Rows are points. Each table stands for the endless flat space through its points: a line for two points, a plane for three, and so on. Write the one point that lies in both, or say that there is none.

First (2 x 4):
[[ 2.3 -1.9 -3.3 -1.0]
 [ 2.7 -3.1 -4.5 -1.8]]
Second (3 x 4):
[[ 2.7 -3.4 -1.7 -0.8]
 [ 1.7 -2.8 -3.7 -1.0]
 [ 2.4 -2.8 -2.0 -0.9]]
They share: no point

First (4 x 8):
[[ 0.8 -0.3 -1.6  0.4  1.8  2.6 -0.4 -1.6]
 [ 2.9 -1.3 -2.3  1.6  4.1  3.4 -2.8 -2.3]
 [ 4.1 -1.3 -5.1  4.0  4.5  1.8 -5.2 -3.5]
 [ 0.1  1.1 -2.7  1.2  2.1  2.6 -0.4 -1.5]]
Second (4 x 8):
[[ 6.0 -1.0 -5.3 -0.6 -0.8  3.0 -1.2 -4.6]
 [ 3.4 -0.8 -4.2  0.0  1.8  0.2  0.0 -2.7]
 [ 4.5 -2.6 -3.5  0.4 -1.7  2.6 -4.1 -4.8]
 [ 2.0  0.4 -2.8  1.6  1.6  0.2 -1.4 -2.1]]
They share: no point

First (3 x 9):
[[-2.4 -0.6  3.7 -3.8 -0.6 -0.8 -1.7  3.0  0.6]
 [-1.4 -1.2 -1.9 -0.6 -3.2 -1.0 -1.3  3.0 -4.0]
 [-1.7 -0.9  2.5 -3.0 -1.3 -1.1 -1.1  3.2 -0.3]]
Second (5 x 9):
[[-4.2  0.0  0.7 -4.0 -2.1 -0.2 -3.2  2.9 -1.8]
 [-4.1 -2.4 -2.0 -7.2 -3.2  1.8 -1.8  3.8 -0.1]
 [-2.0 -1.6  3.7 -4.9  0.0 -4.0 -2.0  4.4  0.2]
 [-6.8  0.7  0.4 -3.9 -3.3  1.0 -5.7  3.4 -3.7]
 [-3.1 -2.6  4.0 -2.3  0.7 -2.4 -2.8  5.5 -0.2]]
They share: no point

First (3 x 11):
[[ 2.1 -2.6 -3.5  0.3 -3.1  0.7 -1.6 -2.9  4.6 -2.1  1.1]
 [ 2.9 -2.7 -3.7  0.4 -3.4  1.2 -1.7 -2.6  4.9 -2.1  1.5]
 [ 0.6 -2.0 -2.6 -0.3 -0.7 -2.6 -0.1 -2.0  1.6 -0.9 -0.1]]
Second (3 x 11):
[[ 0.6 -2.7 -4.2 -1.2 -2.2 -2.5  0.2 -0.3  2.7 -1.9  1.3]
 [ 0.8 -2.9 -4.0 -1.8 -3.8 -3.9  1.6  0.7  3.9 -1.7  1.7]
 [ 1.2 -2.6 -3.3 -1.3 -3.2 -3.7  1.4  0.0  3.5 -1.2  1.2]]
They share: [ 1.4 -2.1 -2.8 -0.2 -1.0 -2.1 -0.2 -1.7  1.9 -0.9  0.3]

First (2 x 14):
[[ 2.3 -4.2  4.3  0.6 -1.5 -2.8 -0.8  0.7  1.5  0.3 -0.9 -3.7  1.0  4.0]
 [ 1.8 -3.7  3.6 -0.2 -0.8 -2.4 -1.4  0.7  1.3  0.6 -1.4 -3.2  0.2  3.2]]
Second (5 x 14):
[[-1.2 -2.7  1.6 -3.4 -0.2  0.8 -0.6  1.3 -0.9  0.0 -3.6 -0.2  0.4  0.8]
 [-3.4 -1.3  0.6 -4.4 -1.8 -0.8  1.0  0.3  0.0  1.8 -5.7  0.9 -1.0 -0.5]
 [ 3.8 -3.7  2.9 -0.5  1.6 -0.2 -5.3  2.9  0.6  0.1  1.2 -4.7 -1.3  4.7]
 [ 0.4 -4.5  2.1 -2.9  1.2  3.2 -1.9  2.7 -2.4 -1.7 -1.2 -1.1  1.9  2.5]
 [-2.7 -0.5 -0.7 -4.7 -3.8  0.3 -0.6  3.8  0.3  3.0 -2.4 -1.5 -3.3  3.8]]
They share: [ 0.8 -2.7  2.2 -1.8  0.6 -1.6 -2.6  0.7  0.9  1.2 -2.4 -2.2 -1.4  1.6]

First (4 x 18):
[[-0.8  2.5  0.5  1.9  1.3  1.5 -4.3 -5.3  0.7  1.1 -5.2  2.8 -3.2 -0.7
  -3.1  0.5 -3.2  0.0]
 [-4.3 -1.1 -1.5  4.2  1.3 -2.0 -0.2 -2.2  4.9  0.6 -1.0  3.9  0.2 -4.0
  -1.1 -0.7  2.7 -0.3]
 [-4.2 -3.5 -3.3  2.8 -2.3 -1.8 -0.7 -1.9  2.6  0.5 -2.6  0.6 -0.8 -2.7
  -1.7 -2.6  1.9  2.7]
 [-4.3 -1.5 -2.3  4.0  1.4 -1.6 -1.4 -2.8  4.3  1.8 -1.7  4.0  0.4 -3.9
  -1.2 -0.4  1.5 -0.1]]
Second (7 x 18):
[[-5.2  1.1 -2.3  3.5 -1.9 -1.4 -4.2 -2.9 -1.2 -1.8 -3.5  5.8 -0.9 -1.2
  -1.4 -1.7 -3.5  3.5]
 [-3.9 -2.1 -0.6  3.9 -3.6 -1.9  2.0 -3.4  1.4 -1.4 -1.1  3.5 -1.7  0.6
  -4.1 -2.7  2.5  0.9]
 [-3.5 -0.4 -3.0  0.9 -0.9  0.1  1.3 -1.9  2.6 -5.2 -0.8  6.3 -5.8 -1.0
  -0.7 -0.6  0.1  6.7]
 [-0.8  0.3  4.5  8.1 -4.1 -8.2  1.2 -5.8  2.5  4.6 -4.0 -0.4 -0.2 -1.2
  -5.6 -4.3 -0.1 -3.1]
 [-3.4  1.5 -1.8  0.7  1.5  1.3 -4.8 -0.9  1.8 -3.8 -5.2  2.3 -1.0 -2.7
   0.3 -0.9 -0.9  1.6]
 [-0.9  1.0  0.2  3.4  0.5 -2.5  5.4 -2.6  4.5  0.8  2.4  2.1 -3.5 -0.6
  -1.8  0.3  4.6  3.5]
 [-6.2  4.8 -6.0  4.4 -2.5 -0.1  3.3 -1.9  3.1 -3.2  2.7  1.7 -2.1  0.7
  -4.3  2.3  0.2  4.3]]
They share: no point
